Each point is reached from the start by the listed moves, each made once or not at all, plus a little noise. Say if it took an odd or an even number of moves. Then give how often each move was made.
In the rows, zero is written as 128.

Moves:
(1): [156 108 150]
(2): [152 119  91]
(3): [148 169 130]
Start: [131 132 126]
Points:
[150 174 127] => odd (0, 0, 1)
[202 145 114] => odd (1, 1, 1)
[159 114 143] => odd (1, 0, 0)

Moves:
(1): [140 118 119 152 137 138 114 148 119 131 138]
(2): [129 154 104 140 123 129 136 134 136 133 144]
(3): [116 116 152 142 122 136 156 140 134 141 123]
(4): [121 135 126 142 125 103 121  84 102 136 148]
(5): [107 112 138 136 145 125 130 136 139 127 127]
(6): [ 89 132 146 134 133 150 134 123 126 152 118]
(7): [120  73 108 147 128 139 155 139 114 113 126]
(8): [ 87 118 134 165 108 121 117 154 113 134 137]
Start: [145 143 129 142 106 153 128  92 135 121 150]
Points:
[ 51 116 109 230  85 156 149  86  83 151 181] => odd (0, 1, 0, 1, 0, 1, 1, 1)
[ 85  69 138 216  82 166 169 140 112 122 152] => odd (0, 0, 1, 0, 0, 0, 1, 1)
[ 77  55 151 215 130 202 177 137 128 145 142] => odd (1, 0, 1, 0, 1, 1, 1, 0)

Moves:
(1): [121 138 133 144 135 124 137 148 113 137 127 110 133 126 122 145]
(2): [147 119 109  96 103 129 113 143  88 116 118 127  92 131 135 138]
(3): [140 106 147 128 122 112 130 120 110 132 130 123 151 111 135 147]
(4): [150 165 143  98 143 105 155 127 122 101 110 113 102 121 128 137]
(5): [121 193 103 142 126 101 130 121 115 133 111 148 114 151 134 108]
(6): [114 162 144 127  94 126 110 136  62 108 130 102 101 139 137 120]
(7): [126 126 103 120 150 139 144 120  99 126 149 133  96 127 112  77]
(8): [ 99  98 138 138 125 101 125 151 149 135 144 137 102 136 125 124]
(9): [148 101 109 168  80 125 100 144 126 105 138 155 117 127 144 152]
(10): [114 100 119 147 139 149 126 111 113 143 142 129 117 123 140 132]
(11): [163 136 107 130 132 110 121 126 143 126 128 113 118 140  87 112]
(12): [106 145  77 113 143 174 120  94 113 144 143 148 135  97 148 114]
(13): [112 129 141 108 100 132 127 122 137 113  89 137 148 118 124 143]
(14): [143 125 112 132 113 127 105 132 101  94 100 111 144 123 150 138]
Start: [141 125 145 120 124 140 150 114 121 114 151  95 135 103  95 108]
Points:
[152  41  32 138  57 154  88 115   7  75 149 113  78  53 108 121] => odd (1, 1, 1, 0, 0, 0, 1, 1, 1, 1, 1, 1, 1, 1)
[155 144 117 111 127 136 163 115 103  98 129  74 121 101  29  72] => even (1, 0, 0, 0, 0, 0, 1, 0, 0, 0, 1, 0, 1, 0)
[159 172 138  73  90 101 161  87  36  83  86 103  98  88 120 143] => even (0, 1, 1, 1, 1, 0, 0, 0, 0, 1, 0, 0, 1, 0)
